Every row gives one point. Any point is a mix of the corners, with weights that add up to 1. It lies inside the corners' shape when no weight is negative. Is each point inside? If not, which corners have a negative weight?
In the rows, zero is written as 128.

Corners:
(1): [ 82 153 111]
(2): [126  84 100]
(3): [143 202 153]
(4): [103  82 129]
Points:
[106  97 129] => inside
[126  98 107] => inside
[111 105 130] => inside
[104  91 127] => inside
[124  90 104] => inside

Corners:
(1): [133  73 158 129  77 147 187 151]
(2): [178 144  84 181 121  97 145 114]
(3): [115 114 174 125  90 124 136  41]
(4): [141 111  62 122 154  79 119 121]
(5): [ 93  85 116 167 113  84 126 143]
(6): [141 124 145 125 136 106 197 158]
(7): [157 137 160 112 133 129  96 104]
(8): [150 138 137 111 201 161 134 138]
(9): [124 147 104  93  70 171 119 152]
Points:
[146 105 108 153 134  75 144 112] => outside (8, 9)
[145 125 126 140 126 113 124 119] => inside
[129 117 120 132 105 129 148 134] => outside (7)
[148 139 138 143 174  97 113  80] => outside (1, 9)

Corners:
(1): [135 115 145 107  74 125  72 124  95 129 137 102 119 191]
(2): [132 113 118 105 166 139 204 162 135 209 160 136 149 107]
(3): [134 100 203  96 134  91  89 106 122 120 162 138 108 181]
(4): [151 100 154  63 165 186 160 170 110 130 123 145 122  89]
(5): [110  74 138 107 131 162  89  94 120 132 129 150  96 220]
(6): [126 134 108 135 128 120 121 127 148  89 138 139 155  88]
(7): [127 178 140 172 102 152 152 104 161  85  91 137 150 147]
(8): [172  87 133 132 174 128 116 125 140 148 107 141  70 166]
(9): [177  84 141 101 176 178 170  88 137 169 127 122 121  70]
(10): [143  89 163 121 123 123  58  98 149 163  91 170 116 177]
(11): [124  71 163  79 125 150 161 131 165 114 129 123  73 114]
(12): [139 228  97  95  92  98 136 112 141  56 132 157 143  96]
(13): [175  74 140 119 121 154 187 137 114 165 144 187 128 109]
(14): [147 108 156 150 113 150  67 104 157 145 153 161  65 186]
(15): [ 98 196 134 141 104 112 149 118  86  78 108 141 140  58]
Points:
[135 121 139 120 121 125 117 115 133 121 130 139 117 139] => outside (4)
[153 107 126  92 144 157 158 126 138 160 117 163 102 100] => outside (1, 3, 6, 7)
[136 134 142 134 120 141 133 115 142 119 113 140 127 141] => inside
[137 121 140 111 132 131 139 128 128 143 139 137 124 131] => inside
[131 110 148 120 131 138 127 126 122 128 127 137 119 125] => outside (12)
[139 117 143 110 133 141 128 118 132 126 125 134 114 124] => outside (13)

Corners:
(1): [152  95  94  76  97  72  93 125 171  96 169 148 102 159 124  76  90  89
 142 152]
(2): [188 149 159 157 179 182 125 114 154 141 153 173 146 138 138 144 106 105
 140 145]
(3): [161 141  63 109 144  70  89 123 108 173  96 113 140 150 116 119 142 122
  85 106]
(4): [115 115 128 107 124 167 117 185 133 141 112 104  76 105  98  73  81 142
 107 119]
(5): [168  96 127  99 141 140 162 185 121  79 129 176  84 120 146 119 126  97
 100 114]
(6): [124 169 141 125 142 149 118 128 111 130  89 180 114 190 142 121 137 146
 149 188]
(7): [122 170  87 115 153 107 169 110 166 101 115  82 141 157 144 127 101 133
 168 102]
(8): [150 162  93 149 169  97 111 128 146 153 139  88 107 102 131 135 143 134
 172 134]
(9): [120 161 111 105 100  70 113 180 149  87 162 117 155  99 105 116 157 164
  75 101]
(10): [131 109 146 128 146 102  92 105 131  93  98 104 146 141  94 159  91  75
 147 195]
(11): [104 137  72 180 165 113  77 174 138 120 124 120 158 164 165 163 122 102
  81 184]
(12): [160  90 138 147 135  79 147 124 147 118 103 146  94 176 149 142 108 139
 152 116]
(13): [150 168 130 147 127 122 153 131 152 117 186  84  76 100 132 159  71  91
 127 106]
(14): [154 105  96 166 101 100 143 104  91 151  97 108 159 173 151 109 196  92
 138 162]
(15): [ 97 172 127 182 174 111 105 132 174 149 185  83  82 161  85 112  89  99
 165  93]
(16): [100 121 172  91  93 177  89 156  87 130 186 157 160 150 130 131  86 133
 168  97]
(17): [148 103 179  85 133 158 111 180 109 168 133  95  79 162  91 113 135 114
 111 182]
(18): [135  87  97  90 119 166 159 160  74 172 134 182 179 182  91 136 102  92
  94 175]
(19): [ 98 155 159 113  92 113  83 177 147 150 106 142 130 151 131 155 172 122
 112  97]
(20): [155  70 156  90 109 190 150 103 122 118 144 166  92  95 113 158 160 117
  79 109]
(21): [ 82  55 176  73 120  66 115 125 104 101 141 156 155  83 151 161  78  78
 103  94]
Points:
[132 129 119 125 137 120 121 147 135 126 124 128 116 141 125 125 120 117
 117 139] => outside (16)
[142 113 128 118 129 119 121 136 140 122 133 135 112 142 125 123 110 114
 128 133] => inside
[132 137 117 128 137 108 119 141 138 121 126 128 127 145 131 127 112 114
 135 129] => outside (17, 20)
[141  97 143  99 115 144 125 143 106 123 111 164 131 158 142 138 111 105
 116 140] => outside (8, 9, 15)
[210 148  47 193 192 108 163  59 179  99  91 124  57 156 156 108 120  96
 157 158] => outside (9, 16, 17, 18, 19, 21)
[106 122 114  99 105 116 112 146 125 139 160 102 131 117 109 122 126 113
 103 105] => outside (2, 5, 6, 10, 12)
[142 118 135 119 135 124 128 131 132 138 118 126 107 148 119 126 122 104
 132 140] => outside (9, 11, 16)
[129 127 113 127 136 111 109 150 128 128 119 131 135 156 131 120 127 117
 125 149] => outside (13, 20)

Corners:
(1): [ 87  94 163 147 148 161 119 173 104 101 114 127 136 170 136 166 167 157
 153 114]
(2): [158 178 119 144 132 138 170 114 163  74 145 156 154 131 167 164 108 158
 151  83]
(3): [176 162 126  78 120 128 122 182 131 118 135 124 198 162 145  88 153 165
  88 133]
(4): [198  98 110 125 146 141 144 147 143 141 107 111 174  85 136  92  97 181
 170 107]
(5): [160 116 147  96  73 118 179 156 184 189 113  67 111 106 140 131 107 156
  93 183]
(6): [ 99 158 157 132  95 169  97 149 158 127  70  57 136 135 135 106  85  99
 154 170]
(7): [169 118 157 136 161 215 109 101  83 116  87 127 111 164 128 147 128 124
 160 189]
(8): [139 172 145 124  87 136 107  96 154  55 112 161 160 170 162  86 162  93
 123  60]
(9): [114 102 174 111 109  91 157 129 115 126 126  95  93 105  66 142 121 159
 176 115]
(10): [177 146  85  93  87 137 126 136 159  76 179  97 177 155  71 123 102  95
  91  77]
(11): [ 80 121 141 140 156 165 124 102 158 107 146 116  66 178 131  86 153 118
 155 179]
(12): [117 135 164 171 118 190 131 143 165 111 146  76 134  93  85 185 149 146
 100 146]
(13): [102 183  76 145  79 120 148  77 126 182  92 123 129 101  93 164 139 153
 155 142]
(14): [183 162  82 154 124 101 151 175  95  76 158  89 102 138 142 108 156  99
 110 101]
(15): [134 127 167 131 126  83 186 118 154 134 158  79 173 114 142 109 137  96
  95 107]
(16): [150 142  93 152 135  98  83 110 133 115  79 104 164  97 178 170 128 148
 112 160]
(17): [171 120  93  83 154  95 173 103 136  75  83 131 119 152 119 112 163  92
 135  72]
(18): [137 113 134 150 153 175 119 127 117  84 110 116 124 128 111 109  82 101
  90 157]
(19): [137 111 107 102 150  78 156 107  98 143 141  65  87 115 127 140 161 155
  81  86]
(20): [115  99 161 104 170 129 143 151 132 179 122 135  95  93 153 115 145 104
 176 148]
(21): [ 64  78 135  65  66 115 171  89 154 132 116  41 108  71  97 107 108 147
 139 186]
Points:
[124 124 137 124 120 142 141 122 142 120 124  92 121 119 119 133 132 136
 127 144] => inside
[151 146 119 131 124 138 123 126 142 110 113 114 130 133 136 124 128 127
 124 132] => outside (1, 15, 21)
[122 122 138 113 112 132 136 122 143 129 116 100 129 126 131 119 117 139
 133 148] => outside (12, 14, 17)
[112 122 124 127 107 116 148 109 134 133 117  61 106 123 101 140 134 120
 101 158] => outside (2, 3, 4, 8, 20)
[168 136  99  89 104 105 176 120 132 106 140 124 125 150 120 125 147 170
 145  85] => outside (6, 12, 15, 16, 18, 20)
[137 134 121 123 118 128 132 121 134 119 118 102 135 123 124 132 129 132
 128 135] => inside
[139 129 129 117 118 127 145 117 138 122 121 100 128 117 121 123 125 133
 133 133] => outside (1)
[ 96 126 163 147 122 153 142  78 166 131  89 112 138  88 124 132 106 126
 174 163] => outside (1, 3, 5, 10, 14, 19)
